Rows are points. Before rounding, the points of a table are all equally far from one centre. They may lie mostly on one side of it. Write the centre, to within rounding.

Points (10 x 3):
[[-17  18  31]
 [ -2  16  15]
 [-26  20  35]
 [-30  38  -4]
 [ -8 -35 -15]
 [-60  -1  39]
 [-33 -44  23]
 [  2  14   1]
 [-35  -5  45]
 [-37 -45  21]]
Centre: [-38  -6   0]

Points (15 x 8):
[[ 25 -23  24 -59 -18   6  28  -4]
 [-33  20 -38 -53 -47  12  25 -31]
 [-54 -22  -6 -55 -23 -22  26 -12]
 [-20   7  34   9 -24  11 -34  -8]
 [ -1 -16 -60 -30  -8 -26 -15  12]
 [-29  12   2 -10 -46 -17  30 -58]
 [  2 -19 -53 -60 -34  31   7  14]
 [  7 -16  22  -3 -38 -37  27 -47]
 [  0 -45 -17 -49 -45  13  18  42]
 [ 17 -58  -6 -40 -50  34 -12 -38]
 [-15 -13  33  -1 -13  27  46   0]
 [-35 -42   4  19 -50  37  -2 -39]
 [ 48   3  19  -8 -19 -11  12   1]
 [-22 -23 -20 -31 -13 -28  59 -13]
 [ 35   7 -32  -7 -29  46  17 -29]]
Centre: [ -7 -17 -11 -16 -34   4   5 -10]

Points (14 x 11):
[[-23  11  15 -36 -22 -42 -17 -40   4   4   9]
 [-14  28   7 -33 -23 -19 -29 -29  -9  -3 -15]
 [ -3  27  20  -6 -40  -5   1 -22 -12  -6  34]
 [-13  14  23 -25 -21 -26  -2 -31  16  31 -14]
 [  1   7  25 -44 -43 -30 -13 -34 -18  -6 -10]
 [ 24  28  19 -32 -19 -14 -23 -19  23 -14  10]
 [ 18  32  -3  -4 -19 -22  22 -17  25   6  17]
 [ 14  23   5 -60  -9 -14  20 -29   2  -2   0]
 [-13  27  -5 -33 -14  -3 -17  -7 -21   6   2]
 [-11   7  18 -36 -37  -5 -17 -11  14 -21  12]
 [-11  44  21 -29 -30  -5  14 -22 -12  -4 -16]
 [-10  -2   3 -23 -38 -11 -16 -46   7  -3  -3]
 [  1  15  39  -9 -11 -22  18 -23  24  -2  36]
 [ 19   1  -2 -18 -31 -34  19 -35  -2 -37  11]]
Centre: [  4  10  16 -17 -12 -23   5 -18  -4  -5   2]

Points (23 x 18):
[[ 31  22 -16  33 -33  20 -21  24  22  18   4  19  25  11 -45  19 -18  -7]
 [ 48  -2  -5  35   0   6 -11  60  40 -17   0  42  21 -28 -20 -24   0 -12]
 [ 32   4  20  22  15 -10 -35  17  18  36 -22  26  49  10 -17 -21 -12 -19]
 [ 16   5  -4  19  31 -12 -56  -3  19   3  -8  15  35  -6 -30 -21 -31 -20]
 [ 29 -13  -6  17  -8 -30 -43   5  36   9  13  23  52 -12 -19 -24 -17  -5]
 [ 11  24   9  -2  -7   7  -6   8  35   1 -20  47  15 -14 -26 -38 -11  -5]
 [ 30   9   1  11  10 -14 -21  11  22   0 -16  48  36   2 -34   5 -15 -46]
 [ 27 -19   3  23 -11  13  -3  27  45 -35   3  15   3 -24  -5 -31 -19 -18]
 [ 30 -17  -5 -15  20  -6 -14  15  15 -36   0  24  41 -11 -34  -3 -19   1]
 [ 19  -4  30  33   6  -6 -36  21  21 -20 -22  11  23  -3 -54 -13 -21  -7]
 [ 15  17  -6  12  18   4 -36  56  30 -21  11  14  39   8  -5 -21 -44 -12]
 [ 36   6  26   7 -15 -18 -37  46  40 -13   5  23  18  10 -29 -27 -19 -26]
 [ 12  20  -8  20 -19   5   5  18  32  32 -34  21  36   3 -31 -14 -11 -24]
 [  3 -10  11  -6  -2 -13 -20  39  22   1 -36  43  25 -30   5 -25  16  -5]
 [ 27 -23  25  40   4  -8 -30  40   6 -12 -12 -32  34 -12   5   0 -19  -7]
 [ 54  34   9  32  -8  14 -35  29  13 -11 -22  16  26 -21 -32 -35   4 -23]
 [ -8  20  22  -6  16 -39 -15  31   2 -30 -11  18  28  -7   4  -4  -2  -5]
 [  5  12 -11  38  -2   6 -18  12  17 -29   2  25  50 -20 -15 -41 -18   0]
 [ 20   1  22   3  17  22 -32   9   7  -6 -12  -6  22 -24 -44 -14 -10 -30]
 [ 27  14 -32  40 -33 -10   1  21  -1  26 -23  16  41 -30 -30  -7 -15  14]
 [  1   6  11  17   8  -4 -11  44  -5  -8  -7  32  47  -9 -24 -28  15 -37]
 [ 32 -22 -10  29 -40 -11 -48  15  28 -19  -8  34  25 -21   1 -10   0 -21]
 [ 12  18  12  11 -15  16  -5  30  36   0  -2 -15   8 -52 -22 -20 -12 -16]]
Centre: [ 25   5  -8  18  -2  -8 -19  29   4   2  -6  12   9  -9  -8  -8 -11  -5]
